Every row gives one point. Each table stands for the endless flat space through its points: a line for two points, a plane for three, and so on. Write the one point that lies in both, or say that there is none.

First, 2 rows:
[[ -3   9  24]
 [  9 -11   8]]
Second, 2 rows:
[[ 14  -9  17]
 [ 30 -15  27]]
They share: [ 6 -6 12]

First (2 x 3):
[[ 28   4 -14]
 [ 24 -28 -34]]
Second:
[[ 30 -21 -29]
 [ 18   6 -14]]
They share: [ 26 -12 -24]

First:
[[ 33 -14 -23  -3]
 [ 49 -22 -39 -15]]
Second (2 x 4):
[[  5  10 -30  -5]
 [ 12   3 -26   2]]
They share: no point

First (2 x 6):
[[ -1  27  16  -6 -11  18]
 [ 34  12 -14 -41 -46  48]]
Second, 4 rows:
[[ -5  13   1 -28   4  63]
 [ 16  50  52  18 -46  29]
 [ -3   1 -13 -40   5  64]
 [ 27   1  -1 -24 -50  49]]
They share: no point

First:
[[-11 -23 -39   2   4 -18  23 -15]
 [-23 -36 -43  11   0 -30  30 -34]
 [-27 -44 -39  24 -12 -43  31 -56]
 [-23  29  31 -18 -52 -17  47  -6]
 [ 45  10   3  51 -48 -46 -20 -62]]
Second (4 x 8):
[[-20  32   7  38  -4 -24  33  -7]
 [-14  44  -9  36 -30   6   1   4]
 [ 14   6  -7   7 -36 -46  13 -19]
 [  9   7  14  21 -20 -73  34 -18]]
They share: [ -1   9 -12   8 -20 -27  22 -22]

First, 5 rows:
[[-37  -2  -5 -19 -55  15  -3 -57  -9]
 [-31   8  14  -7 -37  28  -6 -22   3]
 [-15  38 -17  35 -41   1  33 -13  37]
 [-46  -8   2 -42 -32  33 -10 -34 -44]
 [-38   2   1 -30 -28  31  -4 -26 -30]]
Second (2 x 9):
[[-43   3 -23  14 -23   8   0  -8  13]
 [ -7  33  13 -22 -41  32  18 -38 -11]]
They share: [-25  18  -5  -4 -32  20   9 -23   1]

First:
[[-11  61   6  17 -24 -20 -30 -11  22]
 [ -3   6  37 -13 -15   5  26 -28  51]
 [-17 -26  -1  -5  -7  21  40 -32  55]
 [-40  62 -27  47 -14 -43 -61 -49   9]]
Second (3 x 9):
[[-28  47  14  36 -27 -25 -22 -55  44]
 [-16  11 -10 -18 -15  11  14  -7  20]
 [-19  43  17  36 -27 -15  -8 -40  41]]
They share: no point

First, 6 rows:
[[ -8 -32   4 -28  -4  15 -34  17 -11 -18 -33]
 [ -4  11  36  29 -13 -24 -44  35 -37  25 -54]
 [ 30 -35  76  -9  28 -20   6  55  -9 -11  13]
 [-27  32  25  45  -9 -38 -42  43 -53  37 -61]
 [-24 -10  30  -8  26  21 -18  19 -39 -30  -1]
 [-24  -3  34   1  15  -2  -8  57 -41 -15  24]]
Second (5 x 11):
[[ 15  -2   0  20 -33  13 -24  39 -25 -23 -17]
 [-27 -21  78 -36  18 -13 -30  22 -46 -19 -24]
 [ -3  23  41  19 -38   6 -20  40 -52 -20 -20]
 [ 19 -18  25 -11  22  23 -31  41  10  17 -35]
 [-29 -20   4 -20   2 -40 -47  57 -12 -22 -29]]
They share: no point
